Each point is reached from the start by the listed moves, each made 0, 1 or 2 times, or once backwards (-1), plus a little noise. Say if it took an odd or an even number of moves. Then give how often each move was made.

Moves:
(1): [16 -4]
(2): [-2 30]
Start: [ 4 -1]
Points:
[-1 60] => even (0, 2)
[36 -8] => even (2, 0)
[  6 -31] => odd (0, -1)

Moves:
(1): [  9  17 -12   0   0  -5]
(2): [-13   6  -3   3  -5   0]
(3): [ 4  5  3 -3  3 13]
(4): [-1  9  1 11 10 -2]
(5): [-9 -3 -1 -8 20  2]
(6): [  6  -9 -21   5   3   9]
Start: [ 3  0  5  0  3 -7]
Points:
[ -5  -9 -23  15 -15  41] => even (-1, 2, 2, 0, -1, 2)
[  9 -37 -19 -17  60  47] => even (-1, -1, 2, 0, 2, 2)
[21 50 21  7 -5  0] => even (1, 0, 2, 1, -1, -1)
[  8 -29   1 -10  34  24] => odd (-1, -1, 1, 0, 1, 1)

Moves:
(1): [10  2 -4 -4  3 -2  0  2 -1 -1 -6  1  1 -3]
(2): [ 8  5  5 -3 -4  1 -1  6 -2  2  2 -5  3  3]
(3): [ 0 -8  4  4  2  5 -2  4 -3 -4  3  0  7  4]
(4): [  1  -4  -1  11   2   2   2 -12   1   1   8  -7   2  -4]
(5): [-3  5 -1  3  4  1 -3  0 -1 -8 -3 -5  4 10]
(6): [ 0 -4  5  6 -3  6  8 -3 -2  1 -9  0 -6 -2]
(7): [ 6  1  6  9  1  0  7  2  7 -5  5 -2  4 -2]
(8): [10 -2  2  5 -2  4 -3  7  9  9 -2  5 -6 -1]
(9): [  3   0  -1  -7   3   2  -2 -11   8  -4  -7   0   4  -2]
(10): [ 0  1 -1 -4  7  3 -2  1  6  7  3 -3 -1 -7]
(11): [ 1 -1 -6 -6  1  5 -3  5  3 -5  6 -4  1  0]
Start: [ 6  0 -1  2  2  2  4  2  5 -1  4  2 -4  0]
Points:
[ 60   6  -2 -23  13   4  -5   4  41   7  -1   3  10 -25] => even (2, 1, 0, 0, -1, -1, 1, 1, 2, 1, 0)
[ 45 -33   6  17  19  25   1 -10  48   9   3  11   5 -25] => even (1, -1, 2, 1, -1, 0, 1, 2, 2, 1, 0)
[ 38  -9  23  36   4  43   9   8  14 -22  -1 -26  17  23] => odd (0, 2, 2, 1, 2, 2, 1, 1, 1, 0, 1)

Moves:
(1): [ 6  0  1  7  3  1  5 -2  4  1  4  0  1  1  6  5  2  2  0 -5 -7]
(2): [ 1  8 -6  0 -4  3 -1 -8  3 -2 -1  6  4  0  8 -1  0 -4  2  2 -3]
(3): [-4 -1  4 11  0  3 -3  4  1 -5  2  1  3 -5  5 -9  1 -1 -2  6  1]
(4): [ 0  4 -7  5 -1 -4 -7  3  4  6 -7 -3 -2  4  0  7  2  3 -3  2  1]
(5): [ 2  5  3  2  9 -2  0 -2  2 -1  0  1 -7  1  4  2  1  2  2  0  7]
(6): [-2 -3 -8 -1 -1  7  2 -2 -4  3 -2  7  1  3  7 -6  2 -3 -7 -3  6]
(7): [-11  -1  -9   3  -3  -5   6   4  -7  -8   6   5  -3   1  -1   3   0   4
   9  -1  -1]
(8): [ 1 -1  1  2  1  0  4  4 -7  1 -4 -1  2 -4  1  9  1 -3  7 15 -3]
(9): [ -1  -2 -10   3   4  -9   3   3  11  -1   2   3  -5  -8  -3  -1   5 -12
  -1  -3   0]
(10): [ -7  -3   5   2   1 -10   7 -11   5   6  -6   3   5   4  -1  -8   1   5
  -1   4  -6]
(11): [ 4  7 -2 -1  1  2 -1  1 -3 10  5  2  4  3 -5 -3 11  4 -4  4 -1]
(12): [ 6  4 -4  2  7 -2 -2 -3 -7  2 -7  0  3 -1 -2 -5 -6 -1  6 -6  0]
(13): [ 1 -6 -4  2  1  1 -2  0  4 -3  4  1  8 -3  1 -1 -3  5  2 -1  2]
(14): [ 2  0 -1 -5 -4  0 -4  4  6 -6 -1  1  1  7  7  1  3 -2  2  3  1]
(15): [ -1  -8   4  -5   3 -10  -4   0  -4   1  -1   0  -6  -4   8   2   6   2
  -3   3   3]
(16): [ 0 -1  7  3 -4  2 -3 -3  1  2  0  8 -1  1 -2  5  2  3  3 -4  4]
(17): [ 2 -3 -2  0 -1  4 -1 -3 -1 -4 -5  0  3 -7 -5  1 10 -3  3  0  2]
(18): [ 9  0 -2 -3 -2 -2  4 -2  4 -4  1  6 -7  0  1 -8  1  3  3  3  1]
Start: [ 0  5  3 -1  5  0  0  3  8  8 -3 -1  7 -6  6  4 -2  0 -3 14  0]
Points:
[  4   6  17 -14  14 -28  11 -48  36  25 -15  28   8  -9  23  -7  11  -9
  -3  17  -6] => odd (0, 2, -1, -1, 1, 0, -1, 0, 1, 2, 0, 0, 0, 0, 1, 1, 0, 0)
[ 22   2 -14 -10  -8 -26  33 -16  24  13  12  54  -4 -13   8   8  60 -10
  21  24 -25] => odd (2, 1, -1, -1, -1, 0, 1, 1, 2, 1, 2, 0, -1, 1, 1, 2, 1, 2)
[-11   6  18  33  13 -26  15 -27   9  37 -21  24 -17  31  15   5 -18  44
  -5 -19   0] => even (2, -1, 0, 2, 1, 1, 1, -1, -1, 2, -1, 1, -1, -1, 0, 2, -1, 1)
[-16   1 -13 -17 -15 -36 -31  39  42   4 -12 -13 -26   5   9  54   6 -30
  -8  17   7] => even (-1, 0, -1, 2, -1, -1, 0, 0, 2, -1, -1, -1, -1, 2, 1, 1, -1, -1)
